Every row gives one point. Each copy is the shape, with its points in the same order, stretched, turned, moved and blurred by noise. Say if it was mirrored as well.

Shape (8 x 3)
[[ 31  -9  17]
 [-14   5 -43]
 [ 38 -22  -2]
 [-20  -4 -38]
 [-49 -22  -3]
 [ 35 -10   2]
 [-46 -14 -12]
 [ 44 -33 -13]]
Copy 1 (8 x 3)
[[-11 -11   8]
 [ 37  27 -15]
 [-18  13  11]
 [ 24  31 -19]
 [  1  31 -53]
 [ -9   1  12]
 [ 12  30 -46]
 [-21  25  20]]
Copy 1 is: mirrored
Copy 2 (8 x 3)
[[ 13  16  32]
 [ 21 -44  -1]
 [ 25  -2  38]
 [ 14 -45   0]
 [-35 -30  12]
 [ 23   4  30]
 [-19 -39   2]
 [ 29  -8  49]]
Copy 2 is: only turned
Copy 3 (8 x 3)
[[-11 -43  -4]
 [  5  23 -54]
 [-29 -42 -21]
 [  0  27 -41]
 [ -1  47  11]
 [-17 -42 -21]
 [  4  48  -1]
 [-45 -47 -31]]
Copy 3 is: only turned
Copy 4 (8 x 3)
[[-25  23  21]
 [ 48  18 -31]
 [-22  44   1]
 [ 39   9 -36]
 [ 19 -46 -43]
 [-18  40  10]
 [ 28 -36 -43]
 [-29  60 -13]]
Copy 4 is: mirrored

Shape (9 x 6)
[[  5 -18  -9   9   3 -23]
 [ -7   5  32 -15  56 -10]
 [-30   0  22 -23   8  14]
 [-19 -26   4 -15  39   8]
 [ 42 -22  27   7  27  24]
 [ 23 -14 -24  -7  -1  -6]
 [-15  24 -19 -31   7  -3]
 [-22   8 -43  15  -1  -8]
 [-25 -25 -45  13 -19 -12]]
Copy 1 (9 x 6)
[[  4 -28 -14 -11  -3  10]
 [-18 -38  33  53   8  -3]
 [-19   4  39  -5  24 -14]
 [-22  -2  31  26   8  31]
 [ 17   1  27  32 -60   9]
 [ 23  -1 -17 -12   0  29]
 [  3   5  -7  -5  56   1]
 [-17   3 -44  -6  32   2]
 [-12   1 -30 -41  22  24]]
Copy 1 is: only turned
Copy 2 (9 x 6)
[[ 11  19  -5  14  -3 -27]
 [-15  14 -26 -34  14 -20]
 [  2 -12  16 -33  13  18]
 [ 11 -15   4 -39   4 -33]
 [ 41  -8 -45   5   6  -5]
 [  8   6  -8  11 -29 -13]
 [-44   0  10 -18 -24   9]
 [-27 -12  26   8 -14 -23]
 [  8  -9  34  10 -14 -34]]
Copy 2 is: only turned
Copy 3 (9 x 6)
[[ 12   8  21  32 -10  13]
 [ 16 -10   1  26  -7 -56]
 [-17 -25  -9  10  -4 -20]
 [ 11 -35   2  39  24 -13]
 [ 18  26 -34  37  20 -18]
 [ 17  13  14  14  18  23]
 [-10  -3  27 -10  13 -11]
 [-28  15  48  27  12  14]
 [-14  -9  41  35   9  49]]
Copy 3 is: mirrored

Shape (15 x 9)
[[ -1   1 -11  -9  -4  -8   7 -22  -5]
 [  1 -13  -3 -12  -1   6  11   1   6]
 [  4  26  11  55  -2  -7  11   3  -3]
 [-14 -11   0 -13 -15  -6   3   6  11]
 [ -2  -8  -8 -12  -2  -7 -15  -8   8]
 [  3  -5  25 -13  -7  -6   1   8 -11]
 [  5 -10 -10  -8   0   0   1  -7 -10]
 [ -4   4  31  -3 -28  -6  11  -1  10]
 [  3 -10   0 -10   4  25 -17 -22   7]
 [ -1  -8 -13  -4 -23  22 -13  -3   5]
 [-19   2  -9  34  -3 -10   3   6  11]
 [ -4  -9   0  -3   3  -2   4  -2   3]
 [ -9   3   1 -12  -5  27   0   2   8]
 [-33   1  -8   2 -12  -8   3  -3  -5]
 [  4  60  -6   6   1  -2   8   5  -6]]
Copy 1 (15 x 9)
[[ -3 -13   9  11  -7   5   1 -11 -17]
 [ -2   6   2  -3  -2  -8  -2   9  -7]
 [  8   4  -9   7  21  26  25 -29  30]
 [ -3  -9 -17  -2 -10 -17   4  -1  -3]
 [-14 -23  -2   1  -4  -6  -7   2  -1]
 [ 17  -9  20  18   0 -12   4   7  12]
 [  1  -7   8   8  -5   5  -5   8  -7]
 [ 17  -8   9  -4  -3 -16  16 -14  14]
 [ -2  -5  12 -26  11   1 -30   9  -3]
 [  5   3  -5 -26 -17   2 -23   3   3]
 [ -9  -7 -44  -4  12   7  15 -17   8]
 [ -4  -6  -5   4   6  -4   1   3  -3]
 [  5  19  -3 -16  -4 -11 -22  -7  -1]
 [  5 -10 -33  10  -5  -4   0 -21 -13]
 [ -4  17  14  35 -15   7   4 -55  15]]
Copy 1 is: mirrored
Copy 2 (15 x 9)
[[ -9 -14  -7   4 -15 -13  -3 -10   6]
 [  4 -15   9  -3  -2  -3  -5  -3   0]
 [ 11  57 -27   9  -5  11   5  -8 -26]
 [  3 -15   9  21   0  -3  -8   2   9]
 [-22 -17   3   6   6  -8  -4  -6  12]
 [ -7  -6  26  16   1 -18   9   0  -4]
 [-11 -11   8  -2  -1  -9  -5 -18   1]
 [  8   3   5  28  -6  -1  20  10  -5]
 [-23 -19  -3 -12  -1  14   2   7  -7]
 [ -8 -15   6   7  -8  24  -4 -10   0]
 [ 11  28 -27  27   5  11 -19  -4  -7]
 [ -6  -4   1   1  -3  -6  -9   1  -2]
 [  0  -3   4  -1 -12  18 -13  12  -5]
 [  2   3 -15  29 -15  -3 -28  -3  -6]
 [ -4  42 -10   1 -35  -1 -13   2  13]]
Copy 2 is: only turned
Copy 3 (15 x 9)
[[ 13 -14  27   6  10  21 -12 -10  -3]
 [ 17  -4  15 -16  24  -8  -2 -11  -4]
 [ -9  -6  -6 -17 -31  27  12  27  14]
 [  9 -19  18 -10  11 -10  11 -24   6]
 [ 11  -9   8   7   3 -11  -6 -21  10]
 [  9 -12  23  -9   3 -22   4   8 -17]
 [ 10   3  15   8  16   2  -7  -3 -10]
 [ 20 -19  38 -27 -11  -6  16  -6  -1]
 [  6  23  24   1  10 -17 -19 -21   7]
 [  9  21  12  -1   8  -7  13 -25  -1]
 [-13 -19  -7  -5 -10  14  16  -8  29]
 [  7 -12  10  -7   9  -5  -4  -6   1]
 [  1   6  16 -19   8  -9  -8 -25  -5]
 [-17 -30  18  10   1  13   9 -30   4]
 [  5 -23 -21 -11 -32  52 -16  -8 -10]]
Copy 3 is: mirrored

Shape (17 x 12)
[[ -4 -14   1 -60  21   2  39 -22 -15 -18  -2   0]
 [ 19   6  -2   1 -57 -13  17  20  -6 -11  -5   3]
 [ 14  14  11   7   0 -14   1   7  14 -11  -4  16]
 [  4  14  -7   6  19 -12   8  20  12   3   6   3]
 [  4   3  18  -5   7   3  -7  -3 -11 -18  13   8]
 [-17 -14 -11  -6 -30  -1  -7  15 -12 -19  -2  -1]
 [ -5  24  -3  -4 -35   1  24   5  -7  11  -3  19]
 [  6  12  -8 -24   8 -14 -12 -59  -1   0   6   5]
 [ 11  22  17 -13  22 -16 -13   2 -16  -5   0  -9]
 [  9  15  -9   6   2  -9 -10  20 -20 -14   4  -7]
 [  4 -28   0   4  16  22   1  19 -12  12  -4  -6]
 [ 13   9  13   6 -27 -16  -9  17 -12  -6  12  -8]
 [ 19  16  -5   4  19 -18 -16  -6  -5  36  12  58]
 [ 18  21   7   6  23   6  26  22 -12 -18  15  -5]
 [  6   3  -6 -40  11  15  -8   2   3 -10  12  -1]
 [ 10   1   8   7  -9 -16  28  17 -11 -13  24 -13]
 [ 16  -7 -17  -1  17  -1 -13 -19  -9   8  -5  24]]
Copy 1 (17 x 12)
[[ 31  20 -18  18 -16 -34 -10 -26  20  42  -3 -20]
 [ -7  -9  14  35  21 -10   0 -12 -12 -22  28  41]
 [-17   3  -3  -7  -5 -11   2  -2 -11  -9  25  15]
 [  0   9  -3 -12 -10   7  19 -14 -20 -16  15   5]
 [-16   9  -5   0  -1 -22  -5  -3   1  -7  -4  11]
 [  0  -6  15  30   3  -2 -11  -1 -16 -26  -3  12]
 [ -9  11   3  22  24   5  -6 -15 -19   2  13  18]
 [ 16   5   4 -24  28 -38  -6  14  21  29   4 -35]
 [ -4  -2  14 -23 -10 -29   7 -17   9   8  -4  13]
 [ -1 -14   6  -9  -2 -14   4 -15 -15 -19  -2  22]
 [ 19  10  -7  11 -18  28  -7   8  23 -25  -5  20]
 [-13  -5  19  13  12 -21  11  -1   0 -24   8  32]
 [  4  41   5 -25  25  -6 -20   1 -19 -11  27   9]
 [ -4   3 -27  -6 -18 -13  19 -28 -16  -6   0  23]
 [  3   7  -5   7  -7 -21  -8 -28  14 -16  10 -13]
 [  0  -1 -13  12  -4 -20  28  -2 -19 -10   8  30]
 [ 21  14  -5 -21  11  -3 -24  11   7  -9  11  -3]]
Copy 1 is: mirrored
Copy 2 (17 x 12)
[[-17 -20   8   6   7  16 -14  -3  42  22 -30  34]
 [-10 -27   6  11   7  37 -13   7 -27  16   6   2]
 [  6  -2   2 -21  -9  18  18   9   1   3   4   9]
 [ 22  16  -4   1  -9   9  22   1   2 -10 -17   9]
 [-12 -21 -14 -18 -19   3  -2  18  15   5  13  21]
 [ 18 -19  -4   4  -1   5 -26  21   2  23  20  18]
 [ -7 -38   6  15 -17  25   7  -5  -5   9  -7  -5]
 [  6 -35  15 -25  -8  -6 -26 -26  29  -9   3  22]
 [ -6   6  12 -23 -23  11  10  27  16 -15  -1  11]
 [  4  -5  -2  -2  -9  17   8  24   7 -18   6  10]
 [ -5  13 -21  23  13  -7  13   2  11  -3  -8  -5]
 [ -3 -10  -8  -5 -18  14 -19  17 -17  -1  17   6]
 [ 19 -28 -23 -29 -11   2  38  -4  18 -24 -36 -25]
 [-24   6 -11  12 -17  30  33  10   6 -15 -14  17]
 [ 12 -11   7  -6   4 -19   4  15   9   2  -3  41]
 [-12   2 -19  17 -13  27 -20   2 -12   6  -7  14]
 [  7 -19 -10 -14  15   0  12  -9  32 -16  -9  -4]]
Copy 2 is: only turned
Copy 3 (17 x 12)
[[ -3 -13 -17   2 -30 -14 -21  24  43 -16  31 -43]
 [ 10 -34 -13  16 -23   7 -14 -40   3  -1 -28  -6]
 [  3 -10   0 -16  14  12 -19 -12   4  -9  -4   1]
 [ 16  -1   0 -14   7  -4  -6 -17 -18 -10   3 -11]
 [  0 -19  12   1  13   5 -13  17  11  -1  -4  -6]
 [  9 -34 -14  12 -17 -10   2  -2  -5   5  -3  11]
 [ 25  -8   6  20 -25   9 -10 -11   7  -2 -16  -3]
 [-31   3  21   1 -11  29  15  18  22 -15  26 -18]
 [ -6 -12  16  12  20   0 -12   2  11 -27  20 -13]
 [  1 -28  10  14   6 -11  -5 -20  -5  -5  11   2]
 [  1  -6   0  18  -3 -30  -9  16 -27  -9  -9   3]
 [  7 -29   1  13   9   4   1 -15  -6 -11 -23  -5]
 [  6  10  51 -24  -8   1  -6   3   1 -40 -17  -2]
 [  4 -17  11   6  13 -14 -30 -20   6   8   3 -22]
 [  1 -29   2   5 -16  10 -10  24   1  -4  25 -30]
 [  8 -21  -7   2   8 -13  -4 -28   3   5 -22 -22]
 [-21   2  27  -3 -14  -7  -4   6  -2 -14   8   0]]
Copy 3 is: mirrored
Copy 4 (17 x 12)
[[-11 -25 -37   3 -29  36  21 -15  54 -11  -3   9]
 [ 16  11  32 -33  35 -20   6  -5   8 -19 -25  21]
 [-18  -3   3 -12   6   1   6  -2  -9 -23  -7 -11]
 [-10   1 -26  12  17  -3   7   2 -15 -23 -20 -16]
 [-16  12  -4 -14   4  23  10  -2  13 -16  10  -7]
 [  4  38  10  -6   9 -17  12  13  28 -18  -9  16]
 [ 17 -13  14   5  16  -8  22   1   0 -32  -6  23]
 [-27 -31  -6   6  -6  28  23  28 -19  15  18  20]
 [-16  -5 -33 -23  14  14  16  -3  -8   2  16 -11]
 [ -5  25 -17 -17  37  -9  -1   6  -5 -10  -8  -3]
 [ 24  31 -20   0 -10  15  -7   0  12  -9  -5 -20]
 [  6  18  11 -31  40  -3  18   4  -1  -7  -6   1]
 [-10  -7 -12   8   4  38   2  33 -47 -53 -14   0]
 [ -2   0 -27  -7  35  10  -4 -21   9 -21  -6 -24]
 [-18  15 -23  18  -4  28  24 -18   8  -8 -14   7]
 [  7   3  -6 -19  43  -1  14   1  23 -16 -15 -13]
 [ -4   3  -9   1  -7  23 -15  25 -22 -14  -7   3]]
Copy 4 is: only turned
